Each row is a point. Examples show where two turns around zero, p and q, send a point. Where does a point land after both, in the order given? Backwards means that the second turn is done in reverse. Each puzzle has new turns, and all numbers are rounded.
In the rows, zero is written as 128.

Turn p:
[145 136  96] -> [123 161 112]
[119 150 141] -> [117 127 153]
[138 112 170] -> [162 102 145]
[152  78  84] -> [148 142  62]
[ 86 164 149] -> [ 89 109 168]
Turn q:
[121 176 144] -> [ 79 129 141]
[138 151 160] -> [105 137 161]
[105  70 124] -> [180  94 122]
[147  91 133] -> [168 137 138]
[128 152  80] -> [108 142  80]
Where do these land?
q, then p backwards: [147 154 174] -> [119 182 140]
p, then q: [115 112 160] -> [164 130 141]
q, then p: [159 117 147] -> [141 136 163]
q, then p: [114 119  56] -> [104 175  76]
p, then q: [105 138 101] -> [116  98 110]

Turn p:
[ 96 169 142 125] -> [141 172 117 154]
[106 119  95 161] -> [161 115  94 111]
[207 112 136 101] -> [100  90 199 122]
[ 98 109 145 196] -> [142  95  65 159]
[139 107 147 119] -> [ 99 116 133 130]
[133 158 109  85] -> [135 167 163 109]
[117 123 122 109] -> [119 142 126 112]
Turn q:
[132 122 109  82] -> [107 134 105  89]
[149 130 141 138] -> [145 124 147 123]
[173  93 103 159] -> [175 177 137 118]
[ 82 112 179 131] -> [140  74  99 161]
[103 182 108 130] -> [ 73 131 149 150]
Where do these land?
p, then q: [123  82 139 149] -> [129 155  84 134]
p, then q: [168 162 134 149] -> [178 115 151 137]
q, then p backwards: [138 146  87  87] -> [108 100 127  77]
p, then q backwards: [ 53 128 132 138] -> [100  73  86 115]
q, then p backwards: [159 121 149 118] -> [143 125  92 130]

Turn p:
[ 97 142 130 134 130 153] -> [113 150 159 122 120 120]
[105 153 113 165  68  75] -> [106 125  93 124  42 131]
[132  86 128 117 141 105] -> [142  91 117 103 144 132]
[160  84 157  91 138 161] -> [176 138 128 110 186 145]
[151 149 168 117 152  96] -> [168  99 137 170 122 130]
[120 113  62  95 127 145] -> [ 96 139 101  99 161  81]
[131 168 138 178 141 160] -> [ 95 154 160 169 120 158]
Turn q:
[ 93 177 112 106 132 114] -> [111 171  79 123 129 124]
[134  90 145 154 140  91] -> [123 119 174 109 123  92]
[174 139 179 161  84 163] -> [115 109 173 202 136 160]
[119 130 137 135  85 142] -> [100 113 126 150 109 147]
[ 97 141 103  96 175 179] -> [148 134  81  87 168 169]
[155 104  91 161 152 117] -> [155  91 131 121 146  84]
[123 114 129  83 129  90] -> [144 158 131 101  86 120]
Where do these land?
p, then q: [ 64 147 121  90 119  93] -> [120 153 152 138  56 102]
p, then q backwards: [159 108 148 168 124 110] -> [126 124 126 108 105 180]
q, then p: [178 107 115 128 112 137] -> [137 123 102 125 137 179]
p, then q: [121  91 126 132 150 134] -> [145 136 140  97 132 150]
p, then q: [ 86 158 143  96 160 109] -> [115 145 185 137  99 102]
q, then p backwards: [135 143  99 148 137 131] -> [149 127 110 104 138 116]
p, then q backwards: [221 136 134 131  98 182] -> [137 222 138  94 150 172]
p, then q backwards: [ 59 134 138 130 125 128] -> [120  80 152 124 123  84]
